Rows are points. The points of each table are mixes of a few directions, plus a little noise. How many directions does each table use, and how many do they share? Where both have some left over, give the other angles between the two spaces (their principal angles), to ten degrees, smallest first.
(in the rows, 128 means zero)

First (4 x 2):
[[161 151]
 [ 72  89]
 [106 113]
 [173 159]]
Second (6 x 2):
[[ 81 196]
 [138 114]
 [165  75]
 [133 120]
 [150  97]
 [101 166]]
Directions: first 1, second 1, shared 0; angles 90

First:
[[ 40  80 102]
 [201 169 150]
 [ 74  98 112]
 [142 135 132]
 [151 140 134]
 [116 122 124]
 [172 153 142]]
Second (5 x 3):
[[113 128 179]
 [134  82 105]
 [152  94  47]
 [125 178 146]
 [118 156 163]]
Directions: first 1, second 2, shared 0; angles 60

First:
[[174 137 119 152]
 [110 124 133 118]
 [ 58 116 143  90]
 [220 145 109 177]
 [ 78 119 139 102]]
Second, 5 rows:
[[142 130 125 135]
 [170 136 119 150]
 [ 10 106 153  64]
 [151 132 123 141]
 [169 135 121 150]]
Directions: first 1, second 1, shared 1

First (7 x 6):
[[148 110  91  93 103 114]
 [169 171 162 159 189 167]
 [ 36 119 174 168 118 116]
 [130 157 166 161 168 153]
 [166 147 129 130 154 147]
 [107  81  77  83  63  87]
 [137 108  95  99 103 114]]
Second:
[[127 112 106 112 109 116]
 [ 72 143 182 162 135 130]
 [195  96  54 125 156 139]
 [157 177 170 126 148 150]
 [ 56 148 190 124  89 110]
 [160  91  66 119 130 124]]
Directions: first 2, second 3, shared 2

First, 7 rows:
[[116 198  52 135 147 127 114 105]
 [117 140 101 165 171 131  95  95]
 [110 148 122 154 118 141 147 150]
 [125  87 188 133  69 143 165 190]
 [149  86 135  62 135 125  65 113]
 [115 155 123 108 208 122 141  93]
 [164  82 173 139  48 106 168 150]]
Second (8 x 8):
[[153  95 153  66 177 105 112  86]
 [126 193  85 196  91 113 193 129]
 [111 131 134 139 135 142 130 143]
 [142 119 148  89 184 105 140  88]
 [126 171  96 178  92 121 167 135]
 [145 146 107 139 105 109 145 114]
 [113  56 147 102  72 182  18 192]
 [107 113 155 115 168 146 120 137]]
Directions: first 5, second 3, shared 3

First:
[[132 129 131 114 126 124 124 135 133]
 [142 133 143  73 120 112 114 154 147]
 [109 122 108 203 139 149 147  92 102]
 [151 136 154  33 115 101 104 173 161]
 [145 133 146  64 119 110 112 159 150]
 [143 133 144  69 119 111 113 157 148]
 [104 120 102 222 142 155 152  83  95]
 [122 126 121 153 132 135 135 116 119]
 [ 97 118  95 249 145 162 159  70  86]
 [135 131 136  99 124 120 121 142 138]]
Second:
[[121 151  76 113 138 122 135 101 134]
 [104 135 138 161 123 109 115 139 147]
 [118 167 104 127 123 121 120 142 165]
 [174 149 191 135 121 157 101 169 118]
 [161 117 197 151 127 147 108 150  99]
 [ 60  40  62  65 112 101 201 106 149]
 [142 118  93  98 144 138 148  85  99]
 [ 98 153 101 139 123 107 123 136 166]
 [183 100 199 128 133 163 119 138  75]
 [121 151 123 162 138 114 110 114 128]]
Directions: first 1, second 4, shared 0; angles 40

First:
[[ 67 141 178 183  82 176 118  76  95 106 150]
 [157 127  38 132 130 144 159 152 100  94 138]
 [137 131  70 142 121 150 149 136 101  98 141]
 [183 113 115  64 179  67 124 174 178 169  99]
 [ 41 147 207 203  65 191 112  55  86 103 157]
 [106 129 192 128 124 119 107 109 145 149 122]
 [146 118 180  83 161  76 105 143 181 178 100]
 [134 131  84 140 122 146 145 133 106 104 139]
 [177 115 110  75 171  78 127 169 168 159 104]
 [132 128 108 131 127 134 135 132 120 119 131]]
Second, 8 rows:
[[113 116 165 163 151 106  53 129 164 164 100]
 [115 111 108 181 127  84 106 193 135 135 104]
 [106 133 185 121  81 135 137 116 123 134 125]
 [125  94  78 167 148  71  76 126  85 152 116]
 [188 113  74  45 122 153 189 106  99 110 147]
 [132 243 135  60 104 194 210  97 133  85 170]
 [111  73 123 178 160 128 114 124 121 120 136]
 [133 143 157 109 130 155 138 132 164 124 127]]
Directions: first 2, second 6, shared 1; angles 30

First, 9 rows:
[[108 134 109 160 148  82 182 147  80 118  91 143]
 [135 130 135 121 112 171  85 103 182 133 140 138]
 [ 99 119 109 220 112 113 176 139 137 112  69 170]
 [119 160 102 144 142 122 136 112 151 120  80 187]
 [170 103 165  37 131 124 104 150 111 131 196  66]
 [127 148 104 173 126 122 149 119 193 106  54 220]
 [154  98 158  97 104 158  94 132 160 130 174  95]
 [115 130 139  79 150 124 110 125  21 162 204  27]
 [125 127 130 122 128 136 116 123 117 136 148 107]]
Second (8 x 12):
[[145 168  86  52 173 160  30 100 177 150 148 153]
 [109 114 139 165 125  83 199 154  60 118 113 108]
 [127 146 115 108 139 147  93 109 140 140 137 132]
 [131  92 127 181 113  98 177 171 150 101  85 158]
 [113  95 173 208  61 155 173 118 139 117 121 114]
 [153 104 175 123  81 166 118 117 180 121 149 119]
 [108 176 104  99 152 163  70  79 109 161 154 114]
 [138 128 105  89 180  54 165 178  67 117 115 126]]
Directions: first 4, second 4, shared 3; angles 40

First (11 x 14):
[[129 142 120  74 131 118 169 107  96 132 142 182 142 137]
 [154 145 140 113 155 128 137  98 124  99 115 165 119 176]
 [170 103 148 147 134  74 101 180 176 118  86 140  80 155]
 [ 77 107 168 158 129 152 152 112 144 151 176  10 151  41]
 [137 117 131 144 161 123 130 178 183 152 113 108  96 119]
 [ 81 142 151 120 123 172 162  50  84 123 182  74 181  86]
 [103 116 139 131  86 118 126 104  95 123 152  98 158  95]
 [147 136 136 152  89 124  73  72  79  63 109 156 142 191]
 [152  94 133 167  85  76  69 171 144 112  93 125 104 143]
 [117 144 121 115 186 164 171 151 168 169 142 108 116 102]
 [141 165  19  91 126 158 114 181 112 168 101 234 121 168]]
Second (8 x 14):
[[117 152 138  87 133 154 161  91  86 135 180 120 150 115]
 [150 167  92 215 153 183  56 150 129 161 143  83  76 164]
 [138 141 100  98  95 126 111 140  87 134 141 163 135 143]
 [125 109 154 110 111 111 132 120 130 102 123 124 146 120]
 [118 105 134  96 145  77 195 120 153 127  92 183 134 114]
 [ 96 122 108 193 133 203  73 176 179 155 130  26 132  85]
 [107 139 116  69 147 119 207 105 110 154 144 174 148 103]
 [172  89 182 157 107  51  88 122 149  56  71 150 103 181]]
Directions: first 5, second 5, shared 3; angles 40, 50

First (9 x 18):
[[132 180 157 113 123 122 181 159 121  75  75  93 178 123 140 133 113 116]
 [131 169 164 143 110  91 174 143 122  81  94  98 176 113 132 120 126  91]
 [114 100  98 137 138 158 109  84 153 159 181 185  89 124 120 129 169 122]
 [151 155 171 145 108  54 139 141  99 102  75  65 167 130 138 109 105 100]
 [131  47 127 132 107 134  28 157 132 166 153 121 109 158 135 104  64 193]
 [109 127 101 116 143 189 137  74 171 133 156 193 109 130 137 135 176 120]
 [116  94 106 142 130 133 112 179 113 154 183 136 100 106  88 143 111 156]
 [139 145 143 125 125 105 137 133 114 118  98 102 142 133 136 126 120 121]
 [129 138  85  98 167 166 136  83 127 164 140 160  81 134 127 152 171 131]]
Second (10 x 18):
[[131  92 130 143 125 113 145 152 132 150  64 167 143 132 152 139 156 152]
 [132  80 130 148 125 108 150 159 134 157  44 178 146 132 158 142 165 157]
 [125 167 127 111 130 143 111 103 124 104 197  86 113 124 104 117  98 105]
 [125 166 126 112 130 143 110 105 123 105 196  86 113 124 104 117  99 105]
 [127 129 128 127 129 130 128 128 128 128 131 128 127 128 128 127 128 127]
 [123 181 125 106 132 149 104  94 121  96 222  71 107 123  96 113  87  96]
 [132  69 131 153 125 104 155 165 135 163  26 190 150 133 165 145 173 165]
 [123 197 125  98 132 157  96  85 118  86 249  54 101 123  85 108  76  86]
 [132  75 131 150 124 106 153 162 134 160  35 185 149 132 161 144 168 161]
 [129 125 129 130 127 127 129 129 129 130 122 132 129 128 130 129 131 130]]
Directions: first 5, second 1, shared 0; angles 80

First:
[[100  67 185  46  97 110  91  90 125 174  88 140 102 122 152 209  80  94
  110 121]
 [157 145 157 189  94 120 160 192 116  46 150  95 144 139 121 159 179 107
  145  42]
 [128 163  59 146 179 147 133 108 138 155 143 144 135 122 113  40 125 174
  133 200]
 [104 102 160  68 114 125  90 115 141 176 121 131 138 141 142 183 108 105
   76 123]
 [115 142  96 122 152 182 132  78 138 148  97 138 100 134 122  48 131 152
   99 213]
 [144 116 143 152 111  99 147 148 109  85 128 124 117 110 129 154 123 119
  184  86]
 [162 152 138 200 108 110 165 195 116  47 163 100 152 132 119 145 175 119
  161  49]
 [113 139  81 101 170 132 107  98 141 192 138 151 139 123 125  86 102 155
  114 191]]
Second, 11 rows:
[[116 123 147 155 129 132 118 154 161 123 121 147 184 159 162 163 104 163
   68 137]
 [131 150 100 126 145 143 133 129 142 104  91 104  75 123  89  76 147 126
  154 152]
 [113 108 172 149 115 117 111 148 144 147 149 165 217 162 191 200  92 162
   56 119]
 [ 74 141 199  71 105 140 151 106 109 101  62  70  19 130 115  96 177  74
  124 101]
 [112 122 141 155  98 134 166 158 136 109 165 130 159 120 152 166 122 121
   98  56]
 [176 100 106 101 127  88 102  80  60 198 208 161 161  96 135 154 116 110
  194 130]
 [178 138  34 173 155 135 130 146 148 121 163 144 154 104  93 101 114 155
  172 148]
 [120 133 125 150 127 140 138 155 154 106 122 129 141 137 132 130 123 144
  103 120]
 [156 111 101 114 103 109 158 105  68 152 213 129 122  70 119 142 139  81
  196  61]
 [ 89 123 216  67 131 115  87  90 111 151  52 114  86 170 151 126 139 116
   93 178]
 [144 162  68 144 173 153 110 140 171  96  64 111  87 139  74  51 137 156
  149 206]]
Directions: first 4, second 4, shared 0; angles 30, 40, 40, 60

First (8 x 24):
[[129 132 130 126 130 125 128 118 125 126 121 122 134 130 129 129 137 132
  132 131 143 128 135 127]
 [122 107 120 139 116 142 129 178 142 140 165 160  97 116 123 125  84 105
  107 111  53 128  94 130]
 [134 149 137 117 140 114 127  75 114 115  89  94 161 140 133 131 174 152
  150 146 206 128 164 125]
 [124 114 123 135 120 137 129 162 137 136 153 150 107 120 125 126  98 112
  113 116  77 128 105 130]
 [132 141 133 122 135 120 128  96 120 120 104 108 148 135 131 130 155 142
  141 139 175 128 149 126]
 [121 105 119 140 115 143 129 186 144 142 171 165  92 115 122 125  78 102
  104 108  42 128  89 131]
 [137 161 141 111 147 107 127  47 106 108  69  76 178 147 136 133 199 164
  162 156 249 128 183 124]
 [124 114 123 135 121 137 128 161 137 136 152 149 107 120 125 126  99 113
  114 116  79 128 106 129]]
Second (9 x 24):
[[127 131 121 126 143 123 148 127 106  85 130 151 131 146 125 133 134 127
  131 102 131  94 106 132]
 [135 128 130 119 122 134 160 125 121 104 158 114 117 138 138 144 105 140
  107 142 146 114 122 105]
 [113 140 106 117 122 126 169 131 101  97 145 159 126 163 141 116 125 101
  140  96 151  68 124 124]
 [145 118 116 179 147  60 103 130 165 134 102 114 134 103 103 126 188 106
   79 125 109 180 113 143]
 [140 148 117 148 138  89  99 133 148 173 119 114 146 101 120 131 179 116
   92 171  90 200 129 114]
 [108 123 116 116  95 144 171 128 113 119 153 135 113 161 151 104  90 103
  145  98 172  65 151 130]
 [124  99 180 106 116 209 102 112  91 157 114  97 141 110 135 128  55 197
  174 136 102 128 160 168]
 [136 151 122 138 155 104  82 135 140 157  97 145 150 106 110 132 186 122
  128 149  81 183 114 127]
 [125 116 144 105 113 162 118 131 169 125 134 123  93 124 130 138  89 140
  156 133 167 119 131 108]]
Directions: first 1, second 6, shared 0; angles 90

First, 8 rows:
[[122 116 144 119 141 134  85  78 165 127 111 115 141 128 174 155 120 126
   81 125 118  77 144  81 119 102 206 203 140 171  83 169]
 [135 141 112 137 118 121 172 182  90 129 148 142 114 127  83  98 139 132
  180 134 136 178 113 177 136 155  44  51 115  83 177  82]
 [130 128 127 130 126 126 137 136 123 128 131 129 125 128 121 125 132 128
  136 127 130 137 127 135 131 132 115 118 129 119 136 122]
 [125 118 144 121 137 135  92  83 161 127 113 117 140 128 167 153 119 125
   87 124 120  85 143  89 120 106 198 191 139 164  88 166]
 [121 113 147 116 142 136  74  66 171 125 107 115 146 127 182 163 117 127
   72 123 118  67 147  72 118  97 226 219 143 179  72 179]
 [126 129 131 128 129 129 124 127 130 130 129 128 128 128 130 130 127 131
  123 125 128 128 130 124 128 125 132 132 131 132 126 130]
 [136 145 106 143 111 120 191 203  72 131 156 143 108 132  64  85 140 130
  199 134 142 202 107 198 140 168  11  20 108  66 196  65]
 [132 134 123 133 121 124 149 152 110 129 138 134 122 127 108 113 132 129
  151 131 131 153 122 149 132 141  91  91 124 106 151 109]]
Second, 10 rows:
[[157 127 128 134 125 100 136 149 124 111 130 109  95 130 116 121 111 125
  136 129 138 131 124 127 139 120 125  99 122 107  97 118]
 [ 38 135 133 109 138 216 108  66 142 181 119 183 230 120 171 151 183 141
  106 122  98 123 137 128  88 151 132 224 149 195 227 153]
 [141 128 127 130 129 116 132 138 126 123 128 122 114 127 121 125 122 126
  130 126 131 129 126 127 134 124 127 115 125 119 114 124]
 [132 127 127 129 127 126 128 130 127 127 129 128 124 129 127 127 127 129
  130 129 128 129 127 130 130 128 128 125 128 125 123 128]
 [174 127 125 138 124  84 140 159 123 103 131 102  78 133 109 117 100 121
  142 130 141 132 124 128 146 115 127  81 117  95  80 116]
 [188 125 126 142 121  69 142 171 121  92 133  92  61 132  98 110  94 119
  141 133 149 132 122 125 155 111 125  64 115  84  62 112]
 [194 125 124 143 122  63 142 172 118  91 133  87  54 132  99 111  89 117
  145 132 148 134 121 125 155 111 124  60 112  76  57 111]
 [ 75 130 131 116 134 178 117  91 136 158 124 159 188 124 152 142 161 137
  116 127 109 127 135 129 105 141 130 183 142 167 186 141]
 [ 21 134 134 105 140 234 105  54 144 189 118 194 249 122 178 156 191 144
  103 122  92 121 139 131  80 156 135 242 153 208 248 159]
 [166 126 126 137 125  93 137 156 121 109 130 105  87 133 111 119 107 122
  135 131 138 130 123 128 142 118 126  89 120 102  89 119]]
Directions: first 1, second 1, shared 0; angles 70
